Each row of a before or after table is a point. The points were changed in one or more steps. Then noise was added and the rows were shuffled. The steps act on columns, c1 being the first. What was done? A step turns or swaps two columns, mirrors them in a line or flattens them onto one, adds a multiple of one to another, or multiplies or shifts one. Angles are multiples of 10 degrees, from the lower column toward the higher: turns from -170 to 170, lines from 10 to 170 but not 90. Use the fewest steps. Two steps may share a column if one is a turn and the other turns, adds or multiplies; they go together, in the order done. Otherwise the lowest column goes first.

Before:
[[-0.31 -0.46 -0.16]
 [-0.32 -0.02 -0.07]
 [ 0.25  0.58  0.32]
 [ 0.35  0.53 -0.05]
 [-0.49  0.25 -0.21]
 [ 0.39  0.17  0.27]
 [ 0.15 -0.44 -0.26]
 [-0.59  0.57 -0.69]]
After, 8 rows:
[[-0.51  0.06  0.32]
 [ 0.37 -0.34  0.05]
 [ 0.22 -0.54  0.41]
 [ 0.34 -0.15  0.51]
 [-0.35  0.04  0.04]
 [-0.59  0.47  0.79]
 [-0.36  0.28 -0.39]
 [ 0.16  0.36 -0.32]]
Steps: turn c2 and c3 by 110 degrees

Before:
[[-0.07 -0.05  0.34 -0.22 -0.17 -0.25  0.10  0.19]
 [-0.04 -0.18  0.13 -0.32 -0.15 -0.40  0.15 -0.14]
 [-0.30  0.04  0.68 -0.29  0.31 -0.06  0.38  0.48]
 [ 0.21 -0.77 -0.53  0.52  0.08 -0.11  0.17 -0.18]
 [ 0.70 -0.51 -0.25  0.20 -0.65  0.08 -0.61 -0.27]
 [ 0.62 -0.30 -0.23  0.70 -0.53  0.16 -0.46 -0.56]
 [ 0.10  0.06  0.35 -0.30  0.49 -0.60 -0.04  0.76]
 [-0.38 -0.34  0.52 -0.38 -0.35  0.28 -0.63 -0.48]
 [ 0.26 -0.45 -0.09 -0.26 -0.45  0.72 -0.33 -0.27]
 [-0.32 -0.52  0.67 -0.15 -0.52  0.23 -0.41  0.18]
 [-0.56  0.00  0.25 -0.31 -0.03  0.08 -0.52  0.11]
 [-0.58 -0.25  0.28 -0.50 -0.32 -0.12 -0.14  0.33]
 [-0.21  0.42  0.16 -0.11 -0.16 -0.31  0.04  0.61]]
After, 13 rows:
[[ 0.21 -0.51 -0.24  0.69 -0.66  0.07 -0.59 -0.25]
 [-0.14 -0.52  0.66 -0.31 -0.52  0.22 -0.39  0.17]
 [-0.50 -0.24  0.27 -0.60 -0.32 -0.10 -0.15  0.33]
 [-0.27  0.07  0.38  0.10  0.49 -0.60 -0.04  0.78]
 [-0.31  0.00  0.26 -0.55 -0.05  0.05 -0.52  0.12]
 [ 0.52 -0.76 -0.54  0.21  0.07 -0.09  0.16 -0.18]
 [-0.22 -0.04  0.34 -0.09 -0.16 -0.25  0.07  0.21]
 [-0.30  0.06  0.66 -0.29  0.30 -0.05  0.41  0.47]
 [ 0.71 -0.30 -0.24  0.60 -0.54  0.19 -0.48 -0.55]
 [-0.38 -0.33  0.55 -0.39 -0.37  0.26 -0.66 -0.49]
 [-0.15  0.40  0.17 -0.22 -0.19 -0.32  0.05  0.57]
 [-0.33 -0.17  0.13 -0.05 -0.16 -0.39  0.15 -0.13]
 [-0.25 -0.45 -0.10  0.27 -0.45  0.73 -0.33 -0.27]]
Steps: swap c1 and c4

Before (9 x 12):
[[ 0.48  0.01 -0.18 -0.01 -0.17  0.09  0.30 -0.58  0.17  0.28 -0.42 -0.36]
 [-0.25 -0.33 -0.02  0.24 -0.21 -0.43  0.00 -0.65  0.10  0.07 -0.73  0.42]
 [-0.15 -0.42  0.32 -0.32  0.47 -0.31  0.05 -0.02  0.05  0.01 -0.60  0.01]
 [ 0.12  0.24 -0.18 -0.32 -0.28 -0.10  0.32  0.18 -0.27  0.09 -0.06  0.06]
 [ 0.24  0.39  0.06  0.18 -0.30  0.36 -0.02 -0.13  0.00  0.01  0.03 -0.06]
 [-0.24  0.27 -0.31 -0.61  0.25 -0.33 -0.07 -0.02  0.18 -0.08  0.02  0.19]
 [ 0.34  0.25  0.23 -0.49 -0.02 -0.09 -0.22 -0.04  0.26  0.13 -0.36  0.16]
 [ 0.47 -0.34 -0.41 -0.10  0.37 -0.31  0.04  0.01 -0.23  0.10 -0.27 -0.22]
 [ 0.18 -0.10 -0.26  0.13  0.14 -0.16 -0.18  0.08  0.05 -0.04 -0.73 -0.10]]
After:
[[ 0.35  0.26  0.23 -0.45 -0.03 -0.11  0.02 -0.03  0.23  0.14 -1.07  0.15]
 [ 0.46  0.02  0.01  0.03 -0.16  0.09  0.00 -0.59  0.00  0.28 -1.27 -0.34]
 [ 0.45 -0.37 -0.35 -0.10  0.40 -0.33 -0.01  0.01 -0.29  0.07 -0.81 -0.23]
 [ 0.18 -0.08 -0.12  0.11  0.14 -0.13 -0.01  0.07 -0.08 -0.07 -2.25 -0.10]
 [ 0.25  0.38  0.09  0.21 -0.29  0.34  0.00 -0.12  0.02  0.01  0.06 -0.08]
 [-0.20  0.29 -0.07 -0.61  0.23 -0.34  0.01 -0.03 -0.07 -0.10  0.07  0.15]
 [ 0.12  0.25 -0.25 -0.33 -0.27 -0.12  0.02  0.18 -0.16  0.06 -0.19  0.04]
 [-0.14 -0.40  0.22 -0.30  0.49 -0.29  0.00 -0.04  0.21  0.02 -1.81  0.00]
 [-0.22 -0.35  0.07  0.25 -0.21 -0.42  0.03 -0.65  0.05  0.09 -2.21  0.42]]
Steps: flatten c3 and c9 onto the line at 40 degrees; multiply c7 by 0; multiply c11 by 3
